Rows are points. A path goes straight from each point to the next, and from the last back to the first. The post is the endless flat space through its rows: a point in 2 columns, a line in 3, a plane in 4, and so on, so that a path can go around it. How many times does the path go around the post? Going back the other way cancels.

Post (2 x 3)
-62  -2  0
12  -3  45
Path (14 x 3)
12  32  77
11  47  35
-23  7  2
-62  -25  -5
-29  -46  63
-44  7  31
-35  66  12
-27  6  -15
-35  -25  6
-31  -26  35
-62  -19  64
-33  61  45
-27  1  55
-67  -14  16
Times around: 2

Post (8 x 9)
-20  -7  17  31  18  23  14  17  100
12  45  -14  48  -29  1  12  9  67
24  -44  29  -35  -37  -10  -29  -32  -27
10  21  12  -47  47  -50  -34  73  -63
40  -32  12  -4  11  -14  17  -7  68
13  -35  -28  18  13  2  -33  -32  -8
52  -18  50  -5  52  -18  -5  46  -50
0  -37  -37  10  -20  25  6  28  -22
Path (20 x 9)
-12  -44  -57  14  -48  23  7  53  -1
-71  -33  -39  17  56  -40  -80  15  15
10  -39  9  18  17  5  -31  24  17
12  -87  30  30  43  86  -31  -55  35
76  -54  -37  -30  38  23  43  -17  35
-14  -46  54  -26  -12  -12  14  -22  -7
-4  -38  -63  -2  -81  -9  -12  -28  -2
95  15  71  31  74  -60  -30  90  -78
84  -17  27  -32  -24  -5  37  75  -21
42  22  -18  19  -6  21  -16  21  -61
16  -16  -61  6  6  16  66  19  -6
19  -8  -83  27  43  -73  39  35  4
59  -4  22  -3  5  -65  36  71  13
43  23  71  -39  -15  -60  10  26  0
18  25  -26  12  35  0  28  1  36
37  39  -6  49  86  -34  16  -29  -3
-28  -18  0  -24  8  -35  -1  -2  31
-9  -43  -11  34  -1  -7  8  67  -20
-37  -39  26  -7  13  38  -64  33  21
44  3  33  9  -8  22  6  82  -28
Times around: 2

Post (17 x 18)
17  26  -15  -18  -25  -15  -37  -33  19  -23  26  -50  48  -1  -17  -7  42  -36
-7  28  -82  -22  28  -9  -16  10  -62  -44  -3  -10  -4  19  69  -4  12  -32
-4  3  -11  -15  53  25  -35  -2  -9  16  3  -54  -70  -8  -70  -18  1  0
2  -6  11  -34  -7  20  0  58  -18  27  16  49  60  -4  -35  36  0  -2
49  -17  13  -30  -12  -14  -5  -17  -7  -35  -21  -40  -40  6  7  77  10  -67
51  10  56  3  46  22  -9  -32  41  -12  -43  -54  19  -77  -28  27  66  67
-29  40  26  0  48  -12  -50  -29  -48  -22  -58  -21  -19  -4  -10  -34  27  -32
-48  29  -7  15  90  43  16  15  69  18  58  -3  -43  3  -82  -14  36  -18
-49  -27  -18  -35  -65  -39  44  -83  -56  19  -4  -11  -4  -2  -5  -91  9  -55
-20  20  46  -2  -14  -32  -27  -43  -27  -45  23  -79  7  28  82  -3  38  2
-34  33  1  85  -24  -39  27  2  -79  -31  47  -3  -20  -10  8  57  -34  -12
7  -27  -14  -60  -16  42  -38  -7  76  -53  -14  34  -24  -103  -33  22  93  -14
-96  15  28  9  -3  -42  34  -2  19  37  -31  -79  45  17  -40  -97  -32  22
-27  47  -29  -33  22  -114  -64  -30  -41  19  26  91  71  23  4  -26  -75  -23
26  -21  47  45  2  -48  -7  12  -35  -7  -38  -3  -10  18  -22  -34  -6  21
23  24  17  -4  -7  -13  5  18  -23  21  21  -23  -35  -25  3  -18  5  -67
0  52  -22  32  -8  62  -5  43  -34  4  -22  45  -73  33  -20  18  -42  -29
Path (20 x 18)
74  44  13  66  15  23  22  -23  4  71  -40  -127  -20  -94  -21  -38  17  -52
45  4  7  9  3  9  -10  3  14  -6  -1  -75  -32  -18  -32  3  86  35
20  43  -25  38  -40  -16  -2  48  -80  -10  47  23  4  -47  -7  -6  1  -24
24  -46  -13  -47  9  -39  9  -3  8  -29  -21  18  62  69  23  -38  -17  12
1  -43  -23  -31  15  89  -13  33  -7  11  7  27  51  -75  -79  24  49  42
-66  11  3  7  61  -22  -22  -8  -5  10  -60  30  -20  -5  -67  -5  11  -62
-68  -52  -65  -54  -10  -66  16  -33  -96  15  7  -23  2  -5  -12  -26  21  32
-15  30  -23  -22  64  -54  -41  13  -45  -59  52  -12  68  7  -36  11  33  29
-25  4  55  -33  2  19  38  47  -55  71  47  -12  -7  -21  -24  28  -59  -6
11  -29  -53  10  40  -3  22  -16  -76  -6  38  -68  22  -55  -51  46  23  -4
-70  7  -5  -11  33  -11  -43  -32  64  -3  18  -33  28  56  19  -7  37  -23
4  -13  0  -24  -59  1  25  -9  9  -29  -35  3  -5  17  -2  33  51  -75
-22  25  36  52  -5  -63  -9  -81  -3  -49  -10  -37  19  -10  -46  18  35  6
-57  64  17  -20  -2  -50  60  -25  -49  -6  20  -48  -34  -9  14  -26  -27  -42
-73  -29  19  -33  85  7  7  -19  -52  3  21  -40  -71  -1  19  -60  12  11
-8  -38  10  -6  -41  29  30  -12  -52  -5  -12  24  -31  -1  29  -48  53  -51
-41  23  -4  -48  86  -55  -56  -38  -42  8  -18  -73  5  13  21  -39  40  -50
20  59  24  12  -12  10  -14  28  -33  44  38  -42  1  15  -40  -18  -4  -34
36  54  21  -19  39  -31  -34  -25  21  -20  -18  34  -34  -25  -1  -23  7  -40
-58  0  -32  -38  13  -18  -30  -41  -33  -29  57  -36  12  -3  62  4  -6  -37
Times around: 4

Post (17 x 18)
-51  -51  12  -49  -26  9  -5  21  31  -40  -27  3  -11  -40  -21  21  39  -52
-84  -33  -27  -2  -27  -12  -9  17  -36  -17  10  -27  6  -36  4  -18  -16  85
13  63  -12  12  -26  4  -25  -11  -46  -22  -17  13  -42  3  -3  21  -13  35
7  -73  -10  -44  -17  -37  4  7  -12  -44  -75  -2  -15  -18  -5  -8  49  -23
24  32  -75  -62  9  -27  -13  -20  -27  31  17  -22  7  19  -30  -10  -74  -2
43  62  11  -22  5  3  9  -23  -41  -6  17  -26  32  1  -52  -27  -16  38
-23  -64  10  -10  -11  -57  -32  -18  -32  -30  48  15  23  12  -12  23  -65  79
-4  -62  16  26  -14  6  -6  88  -16  -17  -25  40  11  -8  1  7  48  -53
-8  -66  36  -21  -13  1  -11  -16  51  -8  -31  -11  -41  42  -7  -43  25  -42
-23  -100  39  -13  -10  16  28  3  45  -15  -79  0  -3  -20  27  4  -18  -39
3  39  -18  18  -23  1  -26  -62  -59  5  -4  -25  40  -13  -10  4  -12  -35
-56  -18  21  -19  10  -28  -15  -23  -84  -22  51  -21  -39  -22  -43  -55  -84  74
6  61  0  -26  -46  -16  28  -31  -48  -35  34  -6  20  18  11  -20  -46  -8
-12  -37  36  -35  -28  -46  -2  -9  11  28  -45  38  -5  -34  1  7  34  -45
48  -48  18  -3  -44  -24  -22  41  37  -13  -33  4  5  -72  10  -37  6  -60
64  24  -25  -19  -21  20  -28  6  -51  19  43  -44  -9  -6  15  20  -13  0
21  43  -36  4  -5  -42  56  -14  -24  1  62  -57  -8  21  -34  -5  -54  29
Path (20 x 18)
-44  -12  53  -11  9  -56  49  -93  -41  -21  64  -42  32  45  -44  0  -98  73
-34  -28  -23  -87  -11  -41  -21  -72  1  -29  15  -40  -26  2  4  2  -34  38
29  15  -11  1  -7  -88  7  -3  13  7  45  22  -38  -27  -22  -54  -85  -8
18  7  14  -59  -10  -63  49  -70  3  -84  -51  -22  4  26  -11  -8  -31  134
-64  -36  22  22  4  -54  -21  8  -33  22  11  38  15  21  -25  40  -69  100
78  -43  35  4  -23  -30  13  14  -2  -36  24  -9  -11  27  -10  9  -56  11
-43  -22  48  -33  -34  -5  -88  -34  -40  -15  -4  47  36  -25  0  77  58  -40
-28  56  -5  -78  -38  -14  -83  -16  -5  9  51  65  44  -24  -13  33  -28  -60
15  10  -20  4  13  4  66  6  11  29  -27  -29  -95  37  -6  -21  39  -36
-30  -57  -11  -11  -38  -10  -22  -18  -25  13  -25  -4  26  -66  -17  -5  -42  41
-110  -12  47  -34  -11  -13  -62  -50  -65  20  -9  38  -27  96  -87  -5  28  5
-8  -43  37  -68  12  13  -38  -7  -39  -25  -54  -34  32  -45  -36  -56  41  -46
-79  -43  -39  -77  38  -7  -3  -21  -20  32  -7  -42  -41  -51  0  -41  -50  30
-9  14  -6  -81  -40  -10  19  5  -6  -51  -58  37  -29  -51  -9  -52  -9  57
10  -57  29  -40  3  -38  35  14  6  29  28  59  -18  88  -29  68  -75  65
-14  28  23  -12  -16  28  -7  32  -37  -57  -84  4  -12  -11  -8  -8  28  67
29  -35  31  -21  20  -21  -35  27  -42  -27  -10  -18  57  -14  -8  2  32  33
31  19  -16  -32  20  -7  -54  -43  -53  61  45  -15  -2  -38  8  -18  -66  -18
116  -4  8  6  -53  -70  46  26  -7  42  -20  49  -13  -18  3  -40  -21  -50
19  2  0  -54  -36  6  54  40  -67  -74  -30  -10  42  -36  -9  -29  -46  58
Times around: 3

Post (17 x 18)
14  -5  -60  42  13  36  -24  -61  27  13  -8  41  53  39  -37  -63  12  55
-3  13  45  27  -35  -3  -90  -37  41  -5  20  49  3  39  -25  58  27  29
-29  56  -19  52  11  -27  -19  -58  -3  52  78  60  36  -52  -36  -73  -12  -1
-59  5  -46  -14  -62  15  57  -15  -23  36  14  13  35  11  0  -21  -24  -9
-2  -50  5  -13  22  -6  21  8  -6  21  -18  -4  -21  -4  -31  -56  -26  32
-47  4  6  70  14  -10  16  -15  28  12  20  14  64  -49  18  1  1  -32
-21  32  -12  -9  -22  -25  0  -1  -14  -22  6  -18  -14  53  -53  20  -19  55
-13  -20  -57  36  -16  -27  -30  -29  -41  55  18  -23  4  -33  52  49  15  -10
0  -12  10  -15  4  -20  21  51  -28  74  -40  48  -19  49  -2  -44  23  14
19  60  3  -28  -24  -21  47  -34  24  3  1  25  33  -1  10  1  -41  7
-12  -3  -35  47  -17  -12  23  21  -3  33  45  -44  20  -26  19  34  -44  -19
-15  -62  -1  18  28  52  5  42  -9  -26  -16  -52  -77  23  25  -14  -45  84
8  -14  -17  42  7  -33  24  -4  -8  -8  63  -18  15  -36  26  7  -5  42
-8  20  50  116  23  38  -28  -15  48  16  73  -64  21  13  38  24  29  38
35  5  30  49  -44  -41  8  3  -18  42  -33  24  20  -7  -17  8  12  18
14  25  -17  -54  -74  -33  15  29  -17  -32  -29  -23  -5  10  -3  2  -34  -52
63  5  69  53  -8  43  -7  24  12  36  -9  45  -4  -53  -84  25  41  1
Path (30 x 18)
25  40  -50  22  -50  -27  -54  -54  -29  -65  77  -19  -40  -46  2  -1  16  -44
30  -26  91  157  -14  10  -7  15  13  -7  61  -2  33  -30  -42  19  10  3
-74  35  49  11  -22  -25  -30  -38  -10  -21  14  -39  21  -12  27  26  -59  -3
-37  -34  -6  -2  81  27  19  12  27  29  -3  -4  21  4  3  -48  16  74
4  -37  -30  -56  -22  35  -1  0  11  43  -16  30  -39  -7  -25  39  0  31
28  58  26  -62  -23  -29  -16  -89  14  -46  31  37  -32  -22  -38  -70  17  18
-20  27  -114  -6  21  32  12  -19  -33  -20  18  -5  -47  11  46  -36  -115  3
54  30  35  -49  20  -50  16  20  -13  41  -9  -22  -36  58  14  -26  -14  -12
26  48  2  71  -4  -34  -4  21  -38  -2  -3  -53  23  14  3  54  -4  24
16  24  34  -63  -16  91  -19  24  20  30  -3  1  -7  30  -54  -45  -13  6
76  -4  10  51  -52  -111  -67  56  -5  21  -11  -11  22  -1  -11  -28  48  -18
-12  -19  -51  14  -13  -42  52  -21  6  -3  -45  27  3  37  35  -72  8  64
44  -59  -33  65  -54  48  6  -34  -39  106  4  -1  -27  -9  16  -43  7  -23
-4  34  15  46  -18  -57  15  -13  -56  -24  86  50  -15  -47  -32  -24  72  65
-4  -37  -49  57  5  58  24  -1  18  30  77  22  25  -20  7  77  -19  17
2  78  46  43  39  53  -40  -2  57  -46  89  78  27  -13  17  -35  5  -13
-22  11  -29  26  -14  -4  5  33  -23  29  18  36  28  13  45  -40  26  11
17  -45  -12  104  7  47  -45  27  61  20  20  -31  24  3  9  1  29  40
-26  -6  22  24  -18  -14  53  95  10  37  -96  39  25  38  -52  -29  -9  3
-8  27  -60  -44  -46  -26  8  -54  6  80  -41  3  -15  34  16  4  -53  60
-5  2  10  21  5  60  -23  13  13  38  -22  56  19  -12  -5  8  41  6
17  85  19  10  -111  -80  -10  -16  3  -39  -7  10  67  41  14  36  3  40
-14  -25  -51  34  -29  15  5  8  31  2  11  -75  -1  -18  -16  22  -49  40
1  40  -52  55  5  -6  -90  -37  46  -19  92  11  19  31  -42  -31  46  -21
-56  -10  105  95  30  21  63  34  36  -37  25  -10  -1  47  -23  -11  14  65
-6  25  4  -56  -70  -32  -1  -37  -25  -8  -14  96  -1  40  20  31  -25  46
-64  -4  35  -24  -57  -82  27  -16  -69  -17  -105  19  5  40  -20  -49  5  61
15  24  -6  -25  -12  -83  -6  3  -2  32  -9  -31  3  -1  -21  2  -33  8
-17  63  -36  8  43  -3  -30  7  16  -3  48  20  -4  -6  -47  -71  27  -1
68  76  95  18  -50  22  -22  -2  57  18  15  16  -21  -16  40  14  4  -19
Times around: 4

Post (17 x 18)
15  30  -13  -25  41  3  0  -50  54  24  39  -15  25  12  34  -26  13  -5
-17  -2  12  -24  -2  -4  12  -21  51  -53  70  40  42  53  18  63  -9  7
37  13  3  14  -3  106  -15  -65  -6  -10  -1  -3  35  52  -5  -56  -5  -18
2  9  -23  34  50  52  45  12  -23  -45  -5  45  8  -5  -44  -6  15  -2
34  48  -35  8  -29  -36  -28  79  9  15  7  -15  50  -14  -25  -44  -18  45
3  -55  -28  50  63  12  30  10  4  -24  -58  -22  49  1  27  20  25  -38
43  -21  -21  64  -48  20  -23  -76  49  -14  43  21  -35  51  -28  -5  26  33
32  5  -6  -13  35  10  8  40  -6  -77  -89  -31  93  4  -3  -81  -41  -27
-12  39  -8  20  4  58  7  18  22  -5  -15  39  2  -28  8  23  22  1
-11  6  30  -31  -33  0  35  53  15  -41  6  27  35  -41  -35  8  24  6
-35  50  -38  -25  9  29  -32  -39  31  11  -36  14  55  4  -26  33  -30  -8
8  -23  7  84  -25  -19  37  -19  -36  0  -31  6  15  8  48  45  -15  -8
-20  24  -63  -84  42  -25  36  -7  70  22  30  53  3  10  47  99  29  -16
-9  21  11  -41  -20  23  23  0  113  49  57  22  -27  13  -13  -45  15  -6
-4  21  39  -60  8  -31  13  -1  124  38  7  54  35  30  6  5  17  -12
29  18  -3  -1  -29  -15  -38  24  22  12  14  4  36  -21  -12  -24  -46  -14
-15  -40  66  -14  -44  51  22  -14  24  -11  7  65  -7  -2  19  -67  3  20
Path (26 x 18)
14  26  -47  -57  -75  -79  -11  82  -14  102  12  -6  39  -30  26  -7  -80  -33
-49  -12  -36  14  -32  70  13  -90  -1  14  65  -8  23  -14  0  -2  9  -7
14  -17  2  47  11  -16  56  -8  38  -21  8  -9  14  -33  37  8  1  -1
31  46  8  -87  -12  -11  -38  27  38  -5  28  -9  27  -27  47  57  -7  -1
10  27  11  -14  -55  7  19  -60  21  18  22  2  -59  24  -7  -14  50  11
4  69  0  1  15  -45  23  -7  52  47  37  36  13  -19  -26  26  54  14
-11  -10  -51  -29  42  12  38  -43  32  -16  18  11  63  -18  28  3  50  17
9  -27  -48  -44  18  15  22  11  123  14  31  73  -10  17  -24  -4  -38  5
-6  30  -42  -22  0  27  30  42  20  51  -7  -27  -1  -14  -11  2  2  -20
-16  0  29  -31  0  -25  -1  46  38  65  38  33  -20  -44  -39  -35  25  -33
-24  -45  9  -22  -40  75  12  6  77  22  6  0  -22  -36  28  -37  76  -28
-9  2  -20  99  -19  47  12  2  40  -49  49  78  -20  5  -56  -82  -10  81
14  47  -6  -55  0  -7  28  0  20  36  7  50  32  -39  -51  43  27  14
-38  12  -1  51  -41  49  -14  81  56  -63  -13  3  5  -28  -104  22  -8  -9
-21  11  23  -88  -40  -59  7  -53  61  38  8  44  -11  -38  19  91  99  2
-13  -3  -40  -9  45  7  11  1  30  -27  55  31  34  22  26  12  23  11
16  31  -84  -52  15  -47  14  35  70  69  28  34  46  -41  -3  66  -19  -12
81  18  -3  -34  -16  12  -11  10  21  -58  19  40  32  43  -18  27  -15  -1
56  -15  38  -4  -43  14  9  46  -77  -2  62  -37  57  16  36  -43  -27  -3
5  11  -34  -45  47  54  -28  12  21  -41  -63  57  48  42  41  34  60  -23
-14  -13  -58  -47  -22  40  17  -67  68  -14  -3  -2  13  1  -5  46  88  -45
-28  26  67  -15  -21  62  11  -7  40  0  8  81  8  12  23  -9  29  0
19  -12  17  17  0  60  51  -95  89  -35  41  19  -23  24  3  -76  30  -34
60  25  -70  75  39  5  8  42  13  -26  13  32  37  1  -66  -42  12  77
26  -23  72  -4  73  38  -7  122  50  -20  16  42  57  -29  -93  -104  -34  -8
44  -3  -22  -16  29  -3  3  54  38  -23  -42  42  -9  61  3  18  22  -31
Times around: 5

Post (17 x 18)
4  -42  35  -6  25  -61  -10  19  4  20  -25  39  12  -16  -75  14  1  -29
22  7  1  -11  -53  29  34  10  30  -17  35  1  10  -17  -12  37  2  43
20  44  23  -11  -66  81  81  30  25  -7  22  14  -8  21  9  23  -12  -48
-7  23  23  -31  4  31  6  15  3  20  54  -2  22  -34  7  -14  -40  1
32  10  -1  -25  14  61  22  -7  8  5  -3  32  -29  26  35  19  37  -15
-4  23  32  -25  -29  42  -4  33  12  -1  11  4  -15  -1  -51  -18  37  10
-20  -36  -43  -8  -9  -78  25  -35  -26  9  -24  19  34  -23  -56  -59  -13  11
-15  -40  11  -6  56  -68  -28  15  9  -5  -59  -54  17  -2  -52  -38  -14  -26
-62  -32  5  -55  -8  -114  -41  8  1  0  -24  -7  17  22  -42  -5  3  -32
8  -16  14  -1  -12  44  41  -19  -25  22  42  -24  -38  -27  -31  64  1  -15
-23  6  8  2  -35  62  58  23  -19  22  -1  19  -6  25  2  22  -14  17
13  20  -17  21  -29  39  7  -6  -18  15  -20  7  -56  -56  -24  52  -9  13
-9  -28  44  -38  28  -63  -36  -45  -37  -23  -49  3  33  18  -73  8  -27  -8
-2  2  -40  -17  56  -35  -14  38  -57  -45  0  16  14  31  -46  -25  0  -21
19  9  46  -26  -44  56  33  45  -38  2  3  -10  -2  16  55  15  22  -23
23  26  29  8  -31  24  9  11  -1  37  26  2  29  19  -5  27  24  -17
14  -62  -21  -24  -20  60  -46  21  -4  29  13  -2  26  10  9  -38  -4  -28
Path (27 x 18)
40  7  30  -41  -15  14  53  0  30  17  25  26  38  2  -14  9  -19  -53
-37  55  43  -71  13  -77  -25  40  36  -46  -60  32  55  81  -8  -12  40  -28
-33  7  -48  -9  4  0  -20  22  46  -49  26  -3  -41  -49  -114  -77  31  -8
29  9  -21  15  -54  8  41  37  -19  -29  -38  71  -65  -15  -18  51  27  17
-10  -54  -1  -41  9  32  -55  -39  -56  24  34  -74  25  12  -31  -35  -71  -21
-11  13  80  -74  -68  -8  64  -36  -10  9  31  -10  50  0  20  35  -43  -17
22  42  -73  1  -1  38  46  -6  -14  -44  -4  -37  -66  6  -21  19  -8  5
-26  -33  -42  -11  43  -29  -20  -19  -42  33  -2  -17  -59  80  -28  -1  64  -62
-44  -49  6  -7  60  -35  -56  53  -6  69  23  34  -7  0  12  22  33  -20
-47  -47  88  -57  -20  41  -17  4  -25  -13  15  -5  23  -13  33  29  -35  -9
40  -49  -5  2  -22  -4  -30  -18  49  31  51  30  48  -44  6  -6  -17  5
75  32  3  -5  -47  65  126  -79  48  -33  34  41  -69  2  -19  57  1  54
54  23  60  5  17  37  -22  68  26  -18  29  -74  -18  -55  -100  51  -7  39
-22  40  80  -76  38  -57  -42  -13  -29  -47  -46  23  9  4  -99  62  -42  -6
8  6  2  -20  61  -9  16  -19  -5  36  5  -37  -1  33  -43  -5  -29  -45
23  -8  55  -17  20  26  36  -71  -68  -9  33  7  -20  64  -38  60  -9  1
-49  23  -8  -34  -57  -37  33  32  7  -60  -2  11  -5  12  -39  -18  -7  2
-77  -23  42  -51  -98  -89  16  12  40  21  18  12  65  -61  -9  9  1  -12
0  -87  48  -21  -2  -11  -39  12  9  85  29  -40  74  23  -27  59  6  -65
64  27  44  6  42  38  -16  51  0  18  -40  29  -73  -16  -64  35  25  -38
16  43  38  -24  -48  45  86  -48  -30  -32  -13  5  -30  20  -16  -13  7  41
4  18  -103  -9  30  -24  -8  44  -12  5  91  1  31  -35  -88  -104  -11  1
-56  -34  -19  -22  -67  -90  -30  11  -22  52  -9  -37  72  -118  -128  -79  -57  11
-13  -7  -16  -39  44  -36  -38  -32  63  -13  62  -10  50  -66  -82  36  -24  -26
-1  -3  56  -12  -18  -14  32  45  22  -42  -25  58  25  39  -21  28  -13  -66
-24  -75  13  -36  -33  -38  -52  33  -42  18  26  -35  10  45  54  30  57  21
-13  -15  37  -55  -27  1  -14  7  -17  4  16  -83  -10  -1  -50  -3  -42  -44
Times around: 1
